Each row is a point. The ring and each string are closed loops that go straight from each point to the next, and from the last back to the first. Before rounding, they use only three directions, however many columns there are. How many times does the string pass through the ring? Passing back the other way cancels.

Ring:
.31 -.18 .43 .07
.15 .04 .58 .04
-.15 .39 .55 .02
-.29 .45 .29 .02
-.35 .29 -.09 .01
-.16 -.09 -.41 .04
.13 -.31 -.33 .09
.39 -.37 .06 .12
String, 25 rows:
-.52 -.05 -.67 -.07
-.41 .18 -.56 .04
-.12 .32 -.14 .14
-.06 .22 .07 .09
-.10 .11 .09 .03
-.43 .22 .00 -.07
-.24 .12 .07 -.02
-.31 .13 .06 -.05
-.53 .40 .13 -.08
-.46 .69 .29 .01
-.23 .70 .32 .12
-.09 .38 .18 .11
-.16 .12 .05 .02
-.01 .13 .08 .09
.01 .15 .00 .12
-.19 .02 -.12 .01
-.36 -.08 -.36 -.06
-.32 -.24 -.77 -.02
.02 -.26 -.62 .11
-.15 -.30 -.58 .01
.01 -.36 -.64 .08
.23 -.26 -.45 .18
.14 -.05 -.06 .13
-.02 -.03 -.05 .05
-.32 -.10 -.37 -.05
Times through: 3

Ring (9 x 6):
.08 .28 .59 -.19 -.22 -.19
-.18 .25 .46 -.12 -.40 -.40
-.38 .11 .28 -.03 -.40 -.47
-.55 -.02 .09 .11 -.10 -.38
-.54 -.09 .03 .18 .22 -.20
-.32 -.21 .06 .14 .40 .02
-.01 -.30 .19 .00 .32 .15
.15 -.22 .33 -.10 .17 .15
.20 .10 .55 -.19 -.05 -.01
String:
-.52 .18 .20 .10 .01 -.35
-.59 .20 .16 .15 .10 -.35
-.35 -.05 .17 .06 .01 -.22
-.32 -.34 .04 .05 -.10 -.20
-.32 -.26 .07 .08 .09 -.13
-.26 -.53 -.04 .08 .13 -.02
-.17 -.53 -.02 .09 .34 .13
-.07 -.40 .08 .08 .54 .25
-.06 -.10 .24 .07 .61 .23
-.15 .07 .31 .02 .27 -.01
-.08 -.27 .19 -.02 .10 .00
-.04 -.58 .06 -.02 .05 .05
-.21 -.51 -.05 .15 .54 .21
-.46 -.13 -.01 .26 .73 .10
-.53 .07 .08 .22 .52 -.08
-.29 .05 .24 .04 .11 -.16
-.31 -.16 .14 .03 -.08 -.22
-.50 -.26 .01 .08 -.24 -.39
-.64 -.17 -.01 .11 -.33 -.51
-.70 .09 .08 .14 -.19 -.52
Times through: 3

Ring (9 x 9):
-.06 .16 -.18 .46 -.16 -.09 .01 -.08 -.03
.07 .17 -.29 .25 -.13 .17 -.05 -.13 -.43
.10 .06 -.32 .00 -.08 .33 -.07 -.09 -.52
.10 -.10 -.26 -.29 .03 .44 -.07 -.03 -.41
.07 -.05 -.11 -.24 .06 .35 -.05 -.06 -.19
.00 .08 .05 .01 .05 .15 -.02 -.10 .08
-.11 .09 .13 .26 .00 -.11 .04 -.07 .42
-.21 .01 .07 .38 -.07 -.27 .09 .01 .58
-.20 .02 -.01 .43 -.11 -.27 .08 .01 .47
String (22 x 9):
.11 .49 -.19 .60 -.17 .05 -.07 -.29 -.47
.03 .25 -.15 .36 -.11 .06 -.03 -.16 -.23
-.11 -.30 -.26 -.13 -.05 .12 .03 .14 .07
.02 -.07 -.40 .03 -.13 .23 -.04 .01 -.40
.23 .49 -.34 .40 -.16 .31 -.13 -.33 -.91
.18 .05 -.42 -.13 -.07 .48 -.11 -.10 -.78
.07 -.33 -.39 -.52 .02 .52 -.07 .09 -.45
.20 .10 -.26 -.21 .02 .53 -.12 -.15 -.67
.17 .32 -.12 .11 -.01 .33 -.10 -.25 -.50
-.07 -.24 -.14 -.20 .02 .17 .01 .09 .11
-.12 -.51 -.15 -.53 .09 .27 .03 .22 .25
.04 -.16 -.04 -.39 .13 .38 -.04 .00 -.03
.16 .34 .02 .08 .05 .31 -.09 -.28 -.34
.14 .43 -.02 .33 -.03 .18 -.08 -.30 -.35
-.07 -.28 -.15 -.27 .03 .22 .01 .10 .10
-.07 -.55 -.24 -.64 .09 .38 .00 .23 .07
-.01 -.06 -.16 -.05 -.02 .19 -.02 -.01 -.08
-.02 -.19 -.23 -.19 -.01 .25 -.02 .05 -.11
.10 -.25 -.47 -.39 -.03 .51 -.08 .06 -.59
.24 .44 -.38 .35 -.17 .34 -.14 -.30 -.94
.16 .34 -.41 .39 -.20 .24 -.10 -.22 -.79
.14 .51 -.30 .62 -.22 .10 -.09 -.30 -.67
Times through: 3

Ring:
-.10 -.10 .24 .00 .13 .25 .06 .13 -.12 -.13 -.31
.07 .17 .02 -.10 -.04 .12 .05 .11 -.18 .01 -.13
.11 .33 -.18 -.14 -.18 .03 .04 .00 -.24 .14 .04
-.03 .39 -.32 -.07 -.24 .00 .01 -.22 -.23 .22 .22
-.09 .46 -.20 .04 -.20 .07 -.03 -.27 -.11 .14 .23
-.10 .47 .01 .13 -.12 .16 -.06 -.21 .03 .00 .14
-.19 .26 .29 .22 .07 .30 -.06 -.11 .13 -.18 -.07
-.35 -.20 .47 .24 .28 .41 .01 -.01 .08 -.28 -.34
-.34 -.34 .45 .17 .31 .40 .05 .06 .00 -.26 -.42
String:
-.15 .01 .28 .09 .13 .29 .02 .05 -.02 -.16 -.24
-.37 -.24 .17 .13 .17 .29 .05 -.12 -.10 -.08 -.21
-.46 -.35 .24 .18 .24 .34 .05 -.14 -.08 -.13 -.26
-.56 -.42 .39 .28 .32 .43 .03 -.16 .01 -.22 -.32
-.29 .12 .50 .32 .21 .41 -.07 -.07 .22 -.32 -.21
-.43 -.11 .26 .25 .17 .34 -.01 -.21 .03 -.15 -.15
-.31 -.07 .10 .12 .08 .25 .03 -.15 -.09 -.04 -.11
-.02 .43 .15 .11 -.05 .20 -.05 -.05 .06 -.09 .00
.11 .76 .21 .16 -.12 .19 -.11 -.05 .20 -.14 .10
.19 .94 .26 .18 -.16 .19 -.15 -.02 .28 -.18 .13
-.04 .36 .15 .10 -.03 .21 -.04 -.05 .04 -.09 -.03
-.33 -.08 .14 .14 .11 .27 .02 -.16 -.06 -.07 -.12
-.50 -.25 .35 .29 .26 .40 .00 -.19 .05 -.21 -.24
-.42 -.17 .62 .35 .35 .49 -.03 -.03 .21 -.39 -.37
-.59 -.56 .61 .33 .46 .53 .03 -.04 .09 -.37 -.50
-.68 -.77 .46 .26 .46 .49 .09 -.09 -.06 -.26 -.50
-.36 -.49 .60 .18 .42 .47 .06 .16 .02 -.36 -.57
-.03 -.01 .42 .05 .18 .31 .03 .23 .01 -.25 -.37
.00 .21 .18 .02 .02 .20 .01 .07 -.04 -.10 -.14
-.25 -.08 .09 .07 .08 .23 .04 -.09 -.13 -.03 -.14
-.24 -.31 .10 -.02 .14 .23 .10 .03 -.24 -.03 -.28
.17 .17 .08 -.15 -.03 .12 .06 .23 -.18 -.03 -.21
.52 .65 .09 -.23 -.18 .04 .01 .39 -.10 -.04 -.12
.14 .10 .08 -.16 -.01 .13 .08 .23 -.21 -.02 -.23
-.25 -.29 .10 -.01 .14 .23 .09 .00 -.22 -.03 -.26
-.28 -.45 .19 -.01 .22 .28 .12 .08 -.23 -.09 -.38
-.01 -.14 .40 -.02 .20 .30 .07 .30 -.08 -.23 -.45
-.03 .00 .42 .05 .18 .31 .03 .23 .01 -.25 -.37
Times through: 2

Ring, 10 rows:
-.11 .04 -.08 .10 .14 -.04 -.27 -.40 -.02 -.35 .09 -.23
-.16 -.04 .13 -.22 -.01 -.13 -.16 -.49 .03 -.42 -.19 .03
-.18 -.07 .28 -.44 -.13 -.13 .01 -.50 .02 -.42 -.45 .21
-.09 -.14 .40 -.44 -.30 -.19 .14 -.41 .05 -.30 -.62 .34
.11 -.24 .42 -.16 -.47 -.30 .17 -.22 .14 -.11 -.60 .33
.24 -.26 .33 .14 -.49 -.32 .13 -.07 .17 .03 -.46 .20
.18 -.10 .13 .27 -.23 -.10 .08 -.07 .01 .03 -.27 -.03
.03 .07 -.04 .21 .07 .13 .02 -.18 -.16 -.09 -.12 -.21
-.07 .15 -.14 .17 .23 .21 -.07 -.27 -.21 -.19 .00 -.31
-.11 .12 -.16 .17 .24 .11 -.22 -.35 -.12 -.29 .12 -.32
String:
-.10 .08 -.02 .02 .13 .09 -.07 -.33 -.13 -.26 -.10 -.17
-.21 .19 -.11 -.06 .30 .24 -.09 -.42 -.24 -.34 -.04 -.26
-.16 .16 -.24 .20 .35 .13 -.31 -.40 -.14 -.35 .25 -.41
-.08 .05 -.21 .31 .22 -.05 -.41 -.37 .01 -.34 .31 -.39
-.06 -.01 -.21 .36 .16 -.18 -.52 -.39 .12 -.37 .39 -.37
-.24 .09 -.09 -.08 .25 .01 -.31 -.53 -.06 -.49 .09 -.22
-.19 .00 -.03 -.07 .12 -.14 -.36 -.53 .06 -.49 .08 -.14
-.24 -.01 .07 -.25 .08 -.14 -.28 -.59 .05 -.54 -.07 -.03
-.30 .05 .16 -.48 .09 .02 -.07 -.60 -.09 -.52 -.32 .08
-.31 .07 .20 -.56 .08 .08 .04 -.58 -.14 -.49 -.44 .13
-.31 -.01 .32 -.67 -.04 -.05 .04 -.62 -.06 -.53 -.54 .27
-.25 -.08 .40 -.69 -.17 -.13 .09 -.59 .00 -.49 -.63 .36
.00 -.23 .39 -.27 -.39 -.36 .00 -.37 .19 -.29 -.49 .31
.01 -.13 .23 -.08 -.23 -.20 .00 -.30 .08 -.21 -.34 .12
-.10 -.03 .23 -.28 -.11 -.03 .10 -.37 -.06 -.27 -.45 .14
-.14 -.05 .39 -.54 -.20 -.01 .25 -.42 -.09 -.30 -.71 .32
.15 -.35 .62 -.33 -.69 -.43 .30 -.21 .22 -.08 -.86 .56
.39 -.50 .58 .11 -.88 -.65 .18 .00 .41 .10 -.67 .48
.24 -.29 .30 .20 -.49 -.40 .02 -.10 .24 -.01 -.35 .17
.20 -.23 .22 .22 -.39 -.33 -.02 -.12 .19 -.04 -.27 .09
.51 -.45 .34 .57 -.75 -.59 .04 .15 .39 .24 -.33 .18
.46 -.35 .29 .52 -.63 -.42 .12 .15 .26 .25 -.36 .12
.20 -.11 .18 .22 -.28 -.09 .17 -.04 .00 .06 -.37 .03
.27 -.11 .10 .42 -.26 -.08 .12 .04 .00 .14 -.25 -.08
.21 -.04 .01 .42 -.13 .00 .07 -.01 -.05 .08 -.15 -.17
.03 .14 -.08 .24 .15 .28 .12 -.12 -.27 -.02 -.15 -.27
-.11 .18 -.06 .01 .22 .31 .09 -.27 -.30 -.18 -.19 -.22
-.06 .05 .04 .00 .05 .07 .00 -.29 -.12 -.21 -.20 -.10
.03 -.01 .00 .20 -.01 -.04 -.09 -.23 -.02 -.16 -.07 -.16
.05 -.02 -.03 .26 -.01 -.07 -.14 -.22 .00 -.16 .00 -.19
Times through: 1
String, 29 rows:
-.06 .20 -.10 .11 .24 .35 .12 -.21 -.33 -.10 -.16 -.27
-.13 .18 -.04 -.05 .22 .28 .07 -.31 -.28 -.22 -.20 -.19
-.20 .30 -.19 .00 .43 .46 .03 -.34 -.41 -.25 -.06 -.36
-.09 .22 -.27 .30 .38 .29 -.15 -.26 -.26 -.20 .18 -.47
.01 .04 -.12 .30 .11 .01 -.19 -.24 -.05 -.18 .10 -.29
-.05 .02 .02 .05 .03 .00 -.08 -.31 -.06 -.24 -.12 -.12
-.19 .15 -.08 -.07 .25 .18 -.10 -.42 -.20 -.35 -.06 -.22
-.23 .18 -.18 .00 .36 .18 -.24 -.47 -.19 -.42 .12 -.33
-.09 .03 -.19 .28 .20 -.11 -.45 -.40 .05 -.38 .32 -.36
.03 -.11 -.01 .26 -.07 -.27 -.32 -.31 .16 -.26 .11 -.16
-.03 -.07 .07 .05 -.06 -.17 -.18 -.35 .07 -.28 -.09 -.06
-.02 -.12 .09 .05 -.12 -.26 -.23 -.37 .14 -.31 -.07 -.03
-.09 -.02 .14 -.14 -.04 -.05 -.03 -.37 -.03 -.29 -.27 .02
-.28 .06 .19 -.50 .06 .06 .03 -.56 -.13 -.46 -.42 .12
-.38 .02 .35 -.82 -.01 -.01 .07 -.70 -.09 -.60 -.60 .32
-.23 -.10 .40 -.65 -.20 -.16 .07 -.57 .03 -.47 -.62 .36
.07 -.23 .30 -.05 -.37 -.36 -.05 -.29 .21 -.21 -.35 .20
.08 -.26 .36 -.12 -.43 -.39 .00 -.29 .22 -.20 -.45 .27
.01 -.25 .51 -.41 -.49 -.33 .18 -.35 .16 -.23 -.72 .46
-.02 -.23 .59 -.56 -.51 -.26 .32 -.35 .09 -.22 -.90 .55
.00 -.16 .43 -.35 -.37 -.17 .24 -.30 .03 -.18 -.69 .35
.00 -.09 .25 -.16 -.21 -.10 .11 -.28 -.01 -.18 -.45 .15
.18 -.23 .27 .13 -.41 -.32 .04 -.14 .17 -.05 -.36 .15
-.01 -.06 .16 -.05 -.13 -.08 .03 -.28 -.01 -.19 -.31 .04
.10 -.11 .27 -.03 -.28 -.08 .21 -.15 -.02 -.04 -.51 .15
.45 -.32 .26 .54 -.59 -.37 .14 .16 .22 .26 -.35 .09
.42 -.25 .15 .60 -.46 -.29 .07 .14 .17 .23 -.22 -.03
.31 -.20 .08 .54 -.32 -.26 -.04 .03 .15 .11 -.10 -.10
.21 -.04 -.02 .46 -.10 -.01 .02 -.01 -.04 .07 -.09 -.21
Times through: 2
